Each row of a before or after table is a point. The points were changed in one or more steps. Then noise was added and the rows were shuffled. The steps act on how far a point lies along the listed directions, d1 being the first. Name the steps. A step turns or swaps two directions, mirrors them in a line or flattens them onto one, adds a multiple of one to another, or multiplies one. Angles are multiples of 10 degrees, from the lower direction toward the higher: turns from -170 to 170, lines from 10 to 170 but not 90. Use the fewest steps. Two steps may share a direction if one is a turn and the other turns, adds or multiplies; they go together, in the order done. Otherwise the lowest direction goes first.

Directions:
(1): [-43 -17  47]
(2): [-48  -5 -46]
(3): [ 15 -64  -9]
Before, 13 rows:
[[-23  -2 -24]
 [ 23 -54   6]
 [ 19 -60 -30]
 [ -7  21 -37]
 [ 46 -71 -13]
 [ 98  44  -4]
 [ 35  24  14]
 [ 51 -65  56]
 [ 15  23 -24]
 [  2   3  17]
 [ 52  21  48]
 [ 20 -54 -20]
 [ 34 -39   2]]
After, 13 rows:
[[-21  -2 -24]
 [ -1   2  15]
 [ 10  21 -20]
 [ 61 -64 -31]
 [ -8  20 -33]
 [ 32 -49 -35]
 [ 93  41  -1]
 [ 31  22  19]
 [ 47  20  52]
 [ 43 -36  -7]
 [ 31 -54 -45]
 [ 63 -61  41]
 [ 35 -51  -6]]
Steps: add -0.3 times d3 to d1

Directions:
(1): [ 13  27  57 -23  35 -26 -71  -5]
(2): [-46  41   9  32 -16  65 -24 -41]
(3): [ 47  14 -67   1 -18 -17 -40 -50]
Before, 12 rows:
[[   7  -28  -12    2   15  -25   -1   38]
 [  18    2   33  -31   36  -25    3   50]
 [   1    9  -79   39  -52   21   41  -25]
 [   8  -30  -85   46  -41   33   53  -26]
 [ -23   -7 -121   47  -29   55   23  -50]
 [   7   -8   23   -9   27  -16   11   28]
 [ -43   12   71   -5   14   22    4   27]
 [  10   -3  -59   39  -57   20   21  -43]
 [   7  -20  -67   25  -33    0   38   13]
 [  45  -28   46  -23    9  -33   31   66]
 [  31  -12   40  -22   59  -42   -7   31]
 [  42   22 -117   29  -42   17    1  -56]]
After (12 x 8):
[[ -50   -9   69   24  -10   29   39   25]
 [  25   37  -10   -9   -5   -6  -66  -42]
 [ -67  -10   41   24    1   55   93   59]
 [  57    8  -39  -24   11  -35  -15    8]
 [ -61   13   74   16    7   25   36   44]
 [  65  -17  -52   -7   23  -42   -1  -10]
 [-104   -9   67   23   42   63   33   42]
 [ -52  -20   93   15   31   28   29   48]
 [  87  -11    2  -28    1  -52  -17   24]
 [  11  -24  -12   -1   18  -30  -13   31]
 [  34    1  -15   -8   16  -27  -12    0]
 [ -33  -10   54    2   19   -6   16   61]]
Steps: turn d1 and d3 by 120 degrees

Directions:
(1): [ 18  55  57  -9  39  33 -22  35  43  47 -30]
(2): [ 23  13 -78  32 -40 -17 -44  27  52  33  -1]
(3): [ 38  43   4 -16  -5 -64 -10  63 -57 -30 -13]
(4): [ 47  33  31  -3 -61  27 -36 -50 -34  18  45]
Before (14 x 11):
[[  3  12 -42  14   0 -39 -12  44  43   2 -23]
 [ 30  52  28 -11  -8 -14 -35  28   2  13  -8]
 [-10  -9  -8  14 -45  41  -5 -75  17  25  35]
 [-15 -18 -28  -2 -23  10  21 -10   6  14   6]
 [-16  -7 -44   7  13 -10   5  20  22  -4  -7]
 [ 44  36 -34   5 -32 -22 -33  30  15   5 -17]
 [ -6   8  29  -5  37  21  -2  17  39  11  -6]
 [-29 -65 -42  20  -9  22  17 -54  30  18  19]
 [ -6   6  16  -1   7   3  24   6   7 -11   3]
 [ 17  52  74   1  41  11 -17  26 -14  23 -13]
 [-14  -8 -10  37  -1  72 -10 -41  43  28   6]
 [ -3  15  23  15 -43  62 -30 -62  21  36  39]
 [-24 -26  30  -6   9  38  24 -40 -17 -12  28]
 [  9   8 -20   6  -9 -28  10  37  -6  -1 -31]]
After:
[[ -16   -2   20   -6   22   -5   35   12    0  -21   -1]
 [  54   48    1   -3  -68  -35  -46    0  -43   -6   27]
 [  32   55   18   28   -8   64  -47    2   36   52   -5]
 [  -9    9   18  -14   57  -20   13   60   16  -16  -27]
 [ -44  -28  -82   20   50  -24   18   58   65   -1  -42]
 [  32   46   74  -13   12  -29   -6   14  -95  -24   11]
 [  88  102   84    4 -117   84 -102  -87  -27   72   81]
 [  57   70   54    5  -87   79  -63  -91    7   72   61]
 [  60   27  -93   27  -86  -31  -58   16   23   13    6]
 [ -25  -17 -121   33   19  -73   -3   86   93   -4  -52]
 [ -18  -21  -11   18   33   45    1  -15   79   62  -16]
 [ -17  -26  -65   21   -1  -44   27   49   14  -10  -43]
 [ -13   -6  -23    0  -11   19    9    1   30   34   -6]
 [ -16   -1  101  -28   27   65   30  -51  -36   -6   29]]
Steps: turn d1 and d3 by 60 degrees; multiply d2 by 2; multiply d4 by 3
